Each row is a point. Any point is a mix of the corners, with weights that add up to 1. It lies inside the corners' shape when no weight is negative. Is each point inside? If not, which corners have a negative weight?
(in the rows, 128 means zero)

Corners:
(1): [102 108]
(2): [147 185]
(3): [149  96]
Points:
[115 125] -> inside
[141  79] -> outside (2)
[147 100] -> inside
[105 111] -> inside
[174 122] -> outside (1)

Corners:
(1): [210 144 133 152 158  94]
(2): [226  93 135 115 144  86]
(3): [109 145  67 125 129 117]
(4): [111 140 100 137 166 174]
(5): [ 99 133 103 172 115 210]
(6): [112 148 132 124 132 118]
(7): [201 142 119 116 126 158]
Points:
[199 121 112 129 164 120] -> outside (5, 6)
[165 140 106 125 130 149] -> inside
[158 141 118 139 141 122] -> inside
[134 149 114 142 146 149] -> outside (2)
[173 127  91 123 144 109] -> outside (5, 6)
[130 143 110 126 158 113] -> outside (5, 7)
[117 155  99 152 141 129] -> outside (2, 7)
[108 152  99 146 137 160] -> outside (2)

Corners:
(1): [135 125 114 102 109 179 121 166 142 155 125]
(2): [193 103 208 103 168 170 117 103  89 130 170]
(3): [ 88  81 188  85 141 105 190 118 117 103 125]
(4): [ 86 132 121 160 116 182 148  76 147 124 113]
(5): [144 147 128  89  96 116 130 142  74 134 119]
(6): [108 131 146  70  88 145  91  85 158 134 161]
(7): [143  94 149 108  84 134  88 130  88  90 175]
(8): [124  89 109 133 165 101 135 154 100 139  92]
(9): [135 142 119 113 186 169 143 158 140 125 131]
(10): [ 74 172 159 151 117 165  88 118 158 120 130]
(11): [112 178 155 152 175 114 161  98 200 107  68]
(12): [128 137 147 134 148  91 133 179 136 144 163]
Points:
[118 151 114 132 129 137 115 146 138 136 121] -> outside (2, 3)
[110 124 147 119 106 150 105 131 117 130 150] -> outside (9, 11)
[124 146 158 133 182 124 159 154 148 135  93] -> outside (4, 6, 7)
[121 127 140  96 109 146 111 119 139 132 145] -> inside
[102 118 182 114  89 150 108  83 152 106 164] -> outside (5, 8, 9)

Corners:
(1): [ 86 119 107 124 143  73  99 148 131 185  91 112 137 128 115 165  84 150]
(2): [161 110 183 170 122 112 101 112 108 119 172 190 127 107 164 112 169  99]
(3): [156  92  79 164 194 160 136 117 159 124 166 162  94 140 135 114 121  55]
(4): [128 118 133 118  95  78 160 112 109  79 153 145 152 126 140 119 116  96]
(5): [153 136 169 163  91 172 136  98 157  93 141 144 154 124 137 127 143 120]
(6): [154 117 124 113 147 115 117 127 108  54 132 147 162 103 166 155 116 135]
(7): [134  90  90 100 112 107  79 139 113 148 118 113 101  97  68 118  94 116]
(8): [116  98 120 155 128  96 128 186  98 115  91 112 147  63  94 137 100  98]
(9): [151 137 127 122 121 138 182 136  95  93 139 176 161 108 107 150 137 151]
(10): [157 127 188 123 131 122 161 133 129 105 170 130 159  89 156 103 134 122]
(11): [107 119  63 122 143 139  87 162 154 149 196  96 137 166 110 101 148 105]
(12): [156  78  70 137 152 172 141 125 129 140 127 118 116 166 158  48 173  73]
(13): [132 159 137 106 145 159  97 114 131 122 137 161 183 111 123  98 160  82]
(14): [ 52 154 121  96 157 126  96 155 126 149 130  88  56 159  93 142 148 107]
(15): [ 85 142 141 153 117 153 100 109 162 117 147 164 141  69 171  77 163 118]
(16): [171 121 124 139 142  59 165 138 131  77 115 138 168 102  84 125 140 138]
(17): [102 205 101 106 122 121  59 179 132 180 125 111  84 160 117 105 121 117]
(18): [167  63 106 108 159 168 147 181 202 107 143 186  89 161 142  91 173  64]
(19): [129 154  89 103 129 133 108 139 159 190 167  97  81 131 163 145 174  63]
Points:
[134 103 108 142 163 137 126 108 164 103 153 151 132 140 153 105 164  77] -> outside (7, 8, 9, 10, 17)
[166  87 134 158 130 131 162 115 137 104 129 171 156  88 142 110 132  88] -> outside (6, 11, 14, 17)
[123 104 114 119 152 136 140 124 116  98 116 159 109 106 127 117 159  81] -> outside (1, 5, 10, 11, 17)
[143 120 124 137 127 120 127 125 122 115 142 137 150 107 136 109 132 110] -> outside (14, 18)
[129 123 105 130 138 129 112 138 136 131 135 135 119 128 126 117 139  99] -> outside (10)
[131 121 119 128 140 135 111 142 138 136 141 130 121 120 126 114 139 108] -> outside (4)
